Each row of a before or after table is a point. The points were changed in one or more steps. Then noise was added and the rows were shuffled. The steps act on how far a point lies along the listed directions, d1 being the first. Write out the steps. A step turns or swaps two directions, mirrors them in a line or flattens them onto one, adds a multiple of one to another, or multiplies one. Angles are multiples of 10 degrees, from the lower direction toward the higher: turns from -170 to 170, lines from 10 to 170 but not 90. Use the fewest steps. Two steps may share a direction if one is a turn and the other turns, adds or multiplies; they go together, in the order done. Otherwise the lowest direction goes first.

Directions:
(1): [0.31 0.35]
(2): [-0.35 0.31]
Before:
[0.15 0.00]
[-0.18 0.05]
[-0.51 0.04]
[-0.23 0.25]
[0.00 -0.11]
[0.23 0.42]
[-0.12 0.04]
[0.44 0.19]
[0.08 0.61]
[-0.27 0.35]
[-0.12 0.74]
After (11 x 2):
[0.17 -0.10]
[0.01 0.22]
[0.36 -0.08]
[-0.57 0.72]
[-0.59 0.34]
[-0.21 0.16]
[-0.29 0.52]
[-0.16 0.14]
[0.07 -0.10]
[-0.50 0.52]
[-0.38 0.37]
Steps: multiply d1 by 0.4; multiply d2 by 1.6

Directions:
(1): [-0.36 0.24 -0.31 0.40]
(2): [0.07 0.54 0.37 0.03]
(3): [-0.10 -0.30 0.42 0.41]
(4): [0.54 0.03 -0.17 0.33]
Before (12 x 4):
[-0.06 -1.10 0.49 -0.03]
[-0.15 0.22 0.51 0.09]
[-0.20 0.45 0.43 0.06]
[-0.41 0.54 0.11 0.08]
[0.08 0.10 0.21 0.05]
[-0.01 -0.14 0.07 -0.20]
[-0.61 0.25 -0.01 0.04]
[-0.27 -0.71 0.29 0.02]
[0.14 0.26 0.20 0.31]
[-0.03 0.54 0.19 0.26]
[-0.15 0.26 0.41 -0.10]
[-0.51 -0.08 -0.26 -0.34]
After, 12 rows:
[-0.19 -0.48 0.27 0.13]
[-0.32 -0.14 0.27 0.44]
[-0.11 -0.14 0.05 0.42]
[-0.65 -0.04 0.14 -0.11]
[0.35 -0.75 -0.52 -0.62]
[0.01 -0.46 -0.38 -0.54]
[-0.30 -0.26 0.46 0.22]
[-0.30 0.23 0.13 -0.56]
[-0.58 0.00 0.40 0.15]
[0.03 -0.15 0.12 0.15]
[-0.11 -0.32 0.41 0.05]
[0.11 0.00 0.09 -0.22]
Steps: turn d1 and d4 by -30 degrees; turn d2 and d3 by 80 degrees

Directions:
(1): [-0.19 -0.09 0.12 0.44 0.58 0.25]
(2): [-0.29 -0.51 0.06 -0.21 0.18 -0.48]
(3): [-0.17 -0.01 -0.72 0.30 -0.08 -0.13]
(4): [-0.44 0.09 0.34 0.38 -0.43 -0.12]
(5): [-0.30 0.61 -0.02 -0.23 0.28 -0.25]
(6): [-0.47 -0.12 -0.11 -0.36 -0.10 0.52]
Before (8 x 6):
[0.00 0.31 -0.25 -0.14 0.59 0.35]
[0.24 0.05 -0.53 0.11 0.55 -0.35]
[0.18 -0.35 -0.55 -0.27 0.27 -0.10]
[0.50 0.05 -0.68 0.06 -0.06 -0.12]
[0.17 -0.24 -0.11 0.35 0.31 0.22]
[0.04 -0.16 0.19 -0.22 0.40 0.43]
[-0.28 -0.05 0.54 -0.40 -0.50 0.09]
[-0.69 -0.11 0.07 -0.42 -0.29 0.28]
After (8 x 6):
[-0.26 -0.17 -0.47 -0.10 -0.56 -0.40]
[0.08 -0.13 0.15 -0.55 0.46 0.36]
[-0.14 -0.14 0.14 0.40 -0.36 0.09]
[-0.13 0.14 -0.28 0.39 -0.44 -0.68]
[-0.52 -0.02 -0.25 -0.50 0.38 0.31]
[0.33 0.05 -0.42 0.10 -0.53 -0.17]
[-0.33 0.05 0.44 -0.12 -0.28 0.12]
[-0.34 0.56 0.29 -0.01 -0.38 -0.07]
Steps: mirror d1 and d4 in the line at 30 degrees; add 0.7 times d2 to d3; turn d5 and d6 by -20 degrees
